Each row is a point. Each copy is the shape, with its points in the same order, turned, moved and blurred by noise. Is it also mirrored, or only turned?

Shape (9 x 3):
[[-31  -2  35]
 [ 15  34 -54]
 [ 25  24 -49]
 [-29  13  59]
 [  0   3 -18]
 [ 35 -21 -17]
 [-59   8   1]
 [ 47 -26 -35]
 [-27   9   4]]
Copy 1 (9 x 3):
[[-16  20  43]
 [ 34  33 -51]
 [ 32  22 -51]
 [-44  32  42]
 [ 15  11 -12]
 [ -1 -21 -36]
 [ 21  32  45]
 [ 10 -30 -51]
 [  7  24  18]]
Copy 1 is: mirrored
Copy 2 (9 x 3):
[[ 23  36   4]
 [ 21 -56 -53]
 [  7 -54 -45]
 [ 31  40  27]
 [  4  -8 -30]
 [-38 -22 -24]
 [ 42  36 -39]
 [-48 -39 -36]
 [ 26  16 -18]]
Copy 2 is: only turned
Copy 3 (9 x 3):
[[ 41  -2  20]
 [-65   2  10]
 [-59   3  -3]
 [ 52  22  31]
 [-17  -4   5]
 [-18  -4 -38]
 [ 17 -30  46]
 [-37  -7 -55]
 [  7  -7  23]]
Copy 3 is: only turned
Copy 4 (9 x 3):
[[ 53  28  -5]
 [-33 -33 -47]
 [-31 -37 -43]
 [ 74  12  -7]
 [  0  -3 -15]
 [-22 -25   9]
 [ 26  44 -44]
 [-38 -29  28]
 [ 23  15 -25]]
Copy 4 is: only turned

Shape (10 x 4):
[[ 20 -28  15 -44]
 [ 14  46 -37   2]
 [  1  -9  13 -22]
 [ 25 -15  12 -18]
 [ 16 -22 -13 -11]
 [-35  74 -28  45]
 [ -6  63 -13 -40]
 [ -6 -18   8 -54]
 [-30 -35   2  -3]
 [ 61  28  21  22]]
Copy 1 (10 x 4):
[[ 14 -62   2   2]
 [ 38  32  35  35]
 [ 12 -19  -4  -3]
 [ 28 -37  10   9]
 [ 13 -33  13  30]
 [ 24  90   6  23]
 [ 32  29  48 -21]
 [ -3 -42  23 -20]
 [-23  -8 -26   9]
 [ 87  -3 -15  34]]
Copy 1 is: mirrored
Copy 2 (10 x 4):
[[-33  -8 -50  -1]
 [-41  58  23 -19]
 [-15   0 -23  -7]
 [-38  -7 -22  -6]
 [-36  11 -17  18]
 [  7  65  73 -24]
 [-16  63  -7 -54]
 [ -8  11 -53  -8]
 [ 12   0 -14  29]
 [-72 -11  32 -34]]
Copy 2 is: mirrored

Shape (10 x 4):
[[ 18  31 -37  -9]
 [ 32  25  36 -52]
 [-25 -10 -18 -24]
 [  1 -51  35  -8]
 [ -9 -32  32  14]
 [-47 -63  46  25]
 [-43  20  32 -51]
 [-19 -12   6  -8]
 [ 33   1 -35  25]
 [-16 -17 -35  -3]]
Copy 1 (10 x 4):
[[-39  19  23  40]
 [-19  56 -27 -18]
 [-28 -19  24 -12]
 [ 30  15  31 -48]
 [ 37   1  25 -16]
 [ 67 -30  41 -47]
 [-22 -18 -36 -28]
 [ -9 -10  14  -9]
 [ -8  27  57  43]
 [-25 -15  46   9]]
Copy 1 is: mirrored
Copy 2 (10 x 4):
[[-10  29  15 -18]
 [-67 -37  14 -15]
 [ 16 -22  35   9]
 [ 12 -80   8 -28]
 [ 21 -61 -13 -18]
 [ 55 -96 -19   2]
 [-24 -47  23  48]
 [ 14 -37  10   3]
 [ 14  15  -2 -50]
 [ 33  -8  27  -8]]
Copy 2 is: mirrored
Copy 3 (10 x 4):
[[ 24   1  36 -44]
 [  9 -24  53  38]
 [ 13 -41 -14 -29]
 [-17 -15 -32  29]
 [-37  -8 -27   5]
 [-60 -30 -64  12]
 [-22 -81  25   2]
 [-13 -29 -11 -14]
 [ 12  40   7 -32]
 [ 12 -15 -21 -36]]
Copy 3 is: only turned

Shape (12 x 6):
[[-38   7   7  14  30  -7]
 [-42  31 -37  -1  -5 -16]
 [-30  11 -11  95  14 -17]
 [119   0  -4  -1  -8 -26]
 [-39  -7 -21  14 -21 -10]
 [-38  19 -16  -7  21  62]
 [ -9  -8  10   1  30  11]
 [-43  -2   3  -5 -88  78]
 [-40  23  10  -8  20 -21]
 [-26   0 -33   2  17 -19]
 [-31  -7 -42   1  14 -23]
 [ 12  -3  -1   2  30  -6]]
Copy 1 (12 x 6):
[[   9  -35   21   17   -6   20]
 [ -11  -34   -4  -15   39    2]
 [  -3  -69  -11    9  -41  -30]
 [ -54   79  -49   81  -11   -8]
 [   3  -12    9  -24   14  -16]
 [  26  -22  -26  -25   10   57]
 [  22   -2   -1   22   -9   32]
 [   6   35  -13 -113  -13   25]
 [  -6  -32   35   11   14   26]
 [  11  -24   -1   14   29   -5]
 [  16  -20    5   16   39  -18]
 [   7    2   -3   38    1   23]]
Copy 1 is: only turned
Copy 2 (12 x 6):
[[-10  20 -30   7  21  28]
 [-14  -9  15  33  21  50]
 [-16  -9 -23 -55  61  59]
 [ 84 -33  45 -31  17 -60]
 [ -9 -20  -5   2  -6  54]
 [  3  67  16  12 -10  57]
 [ 19  30 -21  -1  -1  14]
 [-38  18  57 -29 -84  63]
 [-22  12 -20  29  17  15]
 [ 15  -6 -13  23  18  43]
 [ 19 -15 -16  28  14  53]
 [ 33  13 -12  -2  14   4]]
Copy 2 is: only turned
Copy 3 (12 x 6):
[[ 28  25  -8   6  20 -31]
 [ 11  62 -32  26   0 -23]
 [ 76  25  13  67  16 -25]
 [  0 -71 -32  39 -18  86]
 [  9  44   4  27 -14 -23]
 [ 52  39 -36 -34 -25 -37]
 [ 26  -4 -15 -11   8 -20]
 [ 31  81  29 -44 -84   7]
 [  5  38 -14   2  36 -16]
 [  3  21 -28  27   1 -30]
 [ -3  28 -27  40  -3 -40]
 [ 19 -18 -22   9  13  -5]]
Copy 3 is: mirrored

Shape (9 x 6):
[[-10 -14 -49  35  -2  -8]
 [-32 -11 -41  17  49 -27]
 [ -5  -9  37  35 -31  35]
 [  4 -22 -23  14 -44  -4]
 [ 28 -16  -2  27  -7 -33]
 [ 32  11   7  -7  16   2]
 [-15  69   8 -25 -46  52]
 [  2  -2  78 -63 -38  22]
 [ 11 -66 -15 -29   6  15]]
Copy 1 (9 x 6):
[[-22  58  31   2 -36  16]
 [  0  71   0  32 -12  42]
 [-10 -37  66  12 -20 -15]
 [-15  28  41 -30 -20 -25]
 [ 38  34  44 -17 -36  -4]
 [ 28 -11   6 -16 -25  27]
 [-40 -54 -31  -8 -33 -37]
 [ 32 -71  15 -18  41 -34]
 [ -4  19  43 -45  33  39]]
Copy 1 is: mirrored
Copy 2 (9 x 6):
[[-34  24 -23  19  46  -9]
 [-63   4 -41 -13  42  26]
 [ 24  17 -35  50 -25  -7]
 [  1   0  -6  36  35 -30]
 [-33  -5  -6  14   0 -35]
 [ -9  14   5 -21 -15  -3]
 [ 56  25  42  33  -3  56]
 [ 71 -57   0   1 -47  12]
 [ 19 -14 -47 -33  33 -31]]
Copy 2 is: mirrored
Copy 3 (9 x 6):
[[ -32   11   13   -6   49  -16]
 [ -17  -19    7  -46   49   12]
 [ -24   12   41   48  -26   18]
 [ -45   20   -7   25    6  -23]
 [  -9  -21  -10   30   21  -18]
 [  23  -11    6    4  -18  -14]
 [  12   90    9    5  -55    7]
 [ -14    2  -15   25 -112   19]
 [ -55  -34   13  -18  -26  -36]]
Copy 3 is: mirrored
Copy 4 (9 x 6):
[[  2 -15  36  61   7  -6]
 [ 14  16  43  34  -4 -48]
 [-35 -23  12   2  -2  53]
 [-19 -34  -7  53  22  17]
 [  2   1 -22  55 -19   9]
 [ 30  -9 -20   4  -5   6]
 [ 34 -26   5 -22  74  63]
 [-33 -10 -68 -56  43  34]
 [-23 -53 -19   6  -2 -44]]
Copy 4 is: only turned

Shape (12 x 8):
[[  4 -56   0  36   8 -53   7  37]
 [-11 -22  35 -26 -12  26 -42   7]
 [  0 -48 -20  29 -19  17  79  31]
 [ 36  -1  -3  11 -55 -13  25  29]
 [-16 -16 -22  19 -15 -69  55  87]
 [-27  15 -48  29  32   0 -38  42]
 [ 20  -6 -20 -38 -27 -37 -54  27]
 [ 16 -64  38 -39  24 -19  35 -21]
 [-23  21  33  -1  41  21  -8  27]
 [-34 -40  25   6 -35  17  13  -5]
 [-34  -5  23   5 -40  17  -7 -28]
 [ -9 -10  19  11 -60 -19  40  -6]]
Copy 1 (12 x 8):
[[ 16   8  15  -9 -35  15 -39  76]
 [ 20 -16  23  20 -57 -17 -20 -38]
 [-12 -10 -11  -5  26 -62 -27  65]
 [ 10 -44 -44  -9   5   2 -23  24]
 [ 28 -18  21 -55  37  23 -50  80]
 [ 16  27  30 -70 -38   2  27   9]
 [  1 -52  12 -31 -59  48 -19  -7]
 [-44   7  25  53 -24  -3 -74  17]
 [ 20  47  23 -16 -14 -12 -26 -36]
 [ 20 -20  22  44 -11 -34  -4  14]
 [ 17 -16  13  47  -9 -12  23 -15]
 [ 15 -35 -12  38  25   3  -8  24]]
Copy 1 is: mirrored
Copy 2 (12 x 8):
[[-44   6  23  44 -19 -46  25  50]
 [ 20 -43  36 -18 -18 -21  -2  -5]
 [-27  57  11  -3   4   0  85   8]
 [-52  26  31  -5  11  -2  -4 -16]
 [-78  23   9  23  48 -49  39  57]
 [ 10 -33 -36  57  28 -56  26  -6]
 [-51 -53  -8   0  -5 -38 -25 -15]
 [-13 -11  25 -31 -59  24  20  65]
 [ 39 -33  13  14  36   0   2  24]
 [ 12  25  39 -23 -26 -30  29   2]
 [ 27  18  14 -36 -22 -37 -20 -18]
 [-25  54  27 -23 -11 -29  -2  -3]]
Copy 2 is: only turned
Copy 3 (12 x 8):
[[-36 -59 -40   3 -25  26  16 -10]
 [-22  -1  -1  37  33 -35 -22  -3]
 [ 27 -49   9 -33  30  65   7 -11]
 [-10 -21  26   9 -13  51 -37 -24]
 [ 33 -93 -21  -5 -60  50   0  17]
 [  5  -4  17  13 -38  -5  43  63]
 [-12   0   2  79 -44   4  -2 -13]
 [ 10 -23 -46  -5  32 -18   2 -80]
 [  9 -21  23  -9   9 -54 -15  18]
 [ -6 -17 -31   5  44  14 -30   0]
 [ -2  21 -31  12  28  11 -45   7]
 [ -3 -15 -26   0   1  45 -70 -13]]
Copy 3 is: only turned
Copy 4 (12 x 8):
[[-74  22 -46  36  -3  15 -10 -22]
 [ 29 -31 -25   4   9  -7 -18 -63]
 [-57  18  36  -5  49  34 -11  14]
 [-48 -52   0  -8  -1  24   6  13]
 [-59  18 -58  33   8  74  -9  52]
 [  2  17 -74  16  29 -42 -16  19]
 [ -8 -36 -71  -6 -24   0  48 -32]
 [ -7  38  28  18 -35  32  18 -63]
 [ 37   7 -21  44  -4 -19 -37  -7]
 [-15  -1  -3 -32  13  18 -46 -45]
 [ -5 -15 -13 -44 -14 -10 -40 -36]
 [-39 -23   3 -42 -18  36 -30   4]]
Copy 4 is: mirrored

Shape (13 x 8):
[[  12  -22   32 -109   10  -38   -2  -25]
 [ -36   26  -45   -6  -10   17   10  -11]
 [  14   21   13   28  -22  -19  -16   -3]
 [ -13    1   16   -6   48   37  -27  -18]
 [ -30   26   -8   32  -19   39   13  -43]
 [  40   38  -34   15   -3   23  -32  -46]
 [ -10   17    9   -6   32  -26    5  -13]
 [ -14  -33   50  -79   26   -8  -22   28]
 [  41  -13  -65   40   29   19   17   13]
 [  47   29  -39   31   55   27   14  -57]
 [ -20    7  -20   43   31   29  -24  -25]
 [ -33  -38  -27   26  -19  -17   16  -47]
 [ -25   -7   24   -4  -36    9   27  -17]]
Copy 1 (13 x 8):
[[ 45   2 -74 -44  51 -50  -4  20]
 [  5   6  42 -38 -29  -6 -20 -21]
 [-39  -1  17   4  13   4  19  23]
 [ 32  20  -2   4  26  36   3 -35]
 [-28  33  23 -17 -30  10  -7 -37]
 [-24  10  44  28  27 -29  -4 -30]
 [ 24  39 -11  -3  -2   6 -14  20]
 [ 51 -16 -58 -47  50  19  27  18]
 [  7 -45  30  58 -46 -20  25 -21]
 [  8  39  26  75 -17 -38   0 -44]
 [  9  11  32  21  -9  30 -21 -42]
 [-29 -14 -23  -8 -46   5 -36 -10]
 [-28   4 -24 -46  -9   1  19  -6]]
Copy 1 is: only turned
Copy 2 (13 x 8):
[[-42 -13  72  42  37  -1  -6  75]
 [-36 -17 -22   2   1 -68 -36  -7]
 [ 13  -6  -5  -8 -23  -9 -10  -9]
 [-29 -67  -1  49  16  -7 -22 -22]
 [-11 -59 -47  15 -46 -62 -17  -5]
 [ 42 -64 -11  -9  13 -47 -11 -14]
 [-23 -10  30  39  -3 -32  -8 -13]
 [-71 -17  38  39  41  44 -21  34]
 [ 15   4 -54  20  62 -51   5 -49]
 [ 42 -57  -8  46  36 -77  24 -43]
 [  5 -42 -35  46  -1 -32 -44 -40]
 [  4   8 -44  55 -21 -50 -43  30]
 [-37 -16 -28  21 -35 -19  -4  35]]
Copy 2 is: only turned

Shape (15 x 9):
[[ -9  35   0 -46  36  47  18  40 -39]
 [-36  29  40   1 -14  16  72   2  51]
 [-16 -12 -59   6 -24 -29  11  16  45]
 [-26  28  19  37  19  21 -23 -52  36]
 [-36   1 -18  18   7 -23 -42  38  22]
 [ 65  20  35 -45  -2  16  49   7  -4]
 [-13  -3 -29  -3  28   4   2  44  34]
 [ 22  10  47  35   2 -33  11  60 -27]
 [-11 -14   9  37  10  66  36  -9   8]
 [-14 -56 -14  48  35 -47  29  28 -47]
 [ -9 -61 -12 -18   4 -70 -21 -68   4]
 [-36  63   0  40 -24  18  11   3 -43]
 [ 17  29 -26 -46   7  -6 -27 -11  -7]
 [ 21  13  -4 -29   5  10  -6 -22   8]
 [ -7 -13  -9  39  38 -48  10 -25  34]]
Copy 1 (15 x 9):
[[-43 -20 -37  78  26   3  -1  -3 -40]
 [-29 -24 -16 -60  42  25  32 -13 -17]
 [ 18  29   2 -11 -16 -47  45 -48  11]
 [-16 -23  -5 -36  27 -49 -32  32  29]
 [  9  38 -60   0 -26 -40  -4  -9   7]
 [ 15 -43  26  37  22  60 -16 -25 -32]
 [ 15   3 -42  24  14 -34  36 -20  -8]
 [ 24  54 -33  18  20  52 -23  13 -30]
 [-32 -11   5  15  55   4  28  27  33]
 [ 30  69   8  30 -18  -6  47  53 -20]
 [ 33   0  38 -14 -88 -37   3  31  10]
 [-68  57  -5   1  39  -1 -37  -1 -10]
 [-10 -18   1  34 -37 -32 -43 -27 -20]
 [ -7 -33  12  26 -12 -14 -18 -16  -1]
 [ 51   5   9 -30  -7 -45   5  35 -10]]
Copy 1 is: only turned
Copy 2 (15 x 9):
[[  5 -14  52 -39 -36  25 -68  -5  30]
 [-19  14  12 -56  -6 -52 -31 -99   0]
 [ 27  22  15 -10   6 -61  23  -2 -36]
 [-27   5 -28  45 -17 -13  -2 -68  16]
 [ 25 -41   8  16  22 -21  10 -11 -19]
 [  6  50   2 -78 -40  40 -46 -43 -20]
 [ 16 -23  39 -19 -20 -19  14 -12 -15]
 [  3 -52 -44 -65   5   8 -41 -14 -40]
 [-13   2 -22 -32 -58 -33  -3 -41  53]
 [-37 -37 -35 -62  12 -26  13  55  -3]
 [-29  63 -25   1  61  10  52  17  -7]
 [  3 -16 -31   6  -9 -43 -90 -20  18]
 [ 18  36  25  12  -5  29 -32   2 -13]
 [  5  42   6  -5 -18  24 -16 -25  -4]
 [-49   3 -21   0   2 -27  33 -14 -37]]
Copy 2 is: only turned
Copy 3 (15 x 9):
[[-87  14 -10 -16  12  -5  48  -9  29]
 [-26  25  17 -69 -16  65  13  55 -13]
 [ 50  23  33 -18  58  19  26   4 -14]
 [-13   9  49  31 -32  14 -20  53 -22]
 [ 13   2  66  22  17  26  42 -17  -7]
 [-40  35 -41 -55 -26  -4  -8 -22  -9]
 [ -1  38  20  11  37  31  45 -13 -13]
 [-33 -31  22 -23  -5  50   3 -66 -36]
 [-38 -13 -17   0  -1  26  18  61 -49]
 [ -4 -59 -18  27  60  70 -10 -35 -13]
 [ 79  -9  -7  39  -5  22 -43   0  51]
 [-52 -55  64 -32   8  -6  11  23  -9]
 [-11  25  20   9   3 -39   6 -26  28]
 [ -7  25  -2  -2 -12 -11  -5   0  11]
 [ 18   5  27  34  26  51 -44  12 -13]]
Copy 3 is: mirrored

Shape (12 x 9):
[[ -3 -20  12  60  37  -4 -14  10 -34]
 [ 28 -16  22  28  32 -31 -10  -5 -19]
 [ 17 -39  24 -25  -4   1  31 -39 -22]
 [ 32 -17  14  21  -9  18 -25  -3 -58]
 [-73 -34  -2 -25  -6 -15 -25  50  60]
 [-68  40  17 -27 -16 -14  -2  22  83]
 [  7   6   6 -43   2  39  48  -2   4]
 [ 44 -33 -16  49  17  28 -11 -32  13]
 [  4  -8 -46 -17  -3   9  49 -32 -17]
 [-27  11   3 -46   5 -35 -16  71  61]
 [  1   7 -17 -47  -5   1  -1 -37  -8]
 [  2 -13 -19 -42  43  47  17 -54 -11]]
Copy 1 (12 x 9):
[[  8  -6 -33  24  27  -8 -25  53 -11]
 [ 19 -13  -6  13   4 -25 -52  35  -2]
 [  4  17  55 -31 -27 -17 -20  40   6]
 [ 36   0  29  15  21  15 -20  38 -41]
 [-83 -47 -12 -28  28 -40  12 -39  21]
 [-53   9 -35 -46   7 -56   0 -83  13]
 [ -2  19  10 -51 -47  16  -4  -7   3]
 [ 14  13   3   2  31  37 -64  30  33]
 [-41  48  27  -8 -44  22 -28  18   0]
 [-54 -61 -27 -13 -22 -45 -17 -74   6]
 [-32  26  38 -34 -23  -3 -42  -6 -27]
 [-30  26  17 -71 -23  29 -47  42 -17]]
Copy 1 is: mirrored
Copy 2 (12 x 9):
[[ 50 -25 -33 -63  11   8   1 -17 -18]
 [ 35 -11 -22 -43   9  -6 -18 -10 -61]
 [ 61  30  13  10 -19 -10  16 -13 -37]
 [ 64   3 -46   1  33  12  -8 -22 -18]
 [-49 -32  22 -25 -49 -60  10 -62  17]
 [-83  -6  21 -17   5 -81  32 -26   6]
 [ -4  40  27  20  -1  28  37  -4 -12]
 [ 49  63 -15 -69  21  13 -11 -40 -22]
 [ 25  54  10  -7 -20   4   8  32  16]
 [-85 -25   1  -8 -29 -35 -16 -34 -21]
 [ 19  32  33  22  15 -27 -19   6  -7]
 [ 35  37  66 -11  19  19  -4   1   0]]
Copy 2 is: mirrored
Copy 3 (12 x 9):
[[-37  40  19 -24  21   5 -33  28  16]
 [ -9  29  44 -36  -2   7  -3  44   3]
 [ 10  30 -17  -1 -12  20  57  42  11]
 [-40  29  -6 -26  -3 -31  23  41  15]
 [ 16 -58  -9  45  14  45 -40   8 -47]
 [ 52 -71  14  29  17  34  -2 -60 -24]
 [ 58  17 -39   9 -14  -6  34   1  26]
 [-14  -2 -13 -75  14   9  -5  44  35]
 [ 20   5 -23  11 -35  22  31  23  64]
 [ 53 -61  21  39 -10   0 -35   3 -44]
 [  7 -10 -16   1 -60  15  39   4  16]
 [ 20  35 -57 -27 -62  36  19   5  30]]
Copy 3 is: only turned
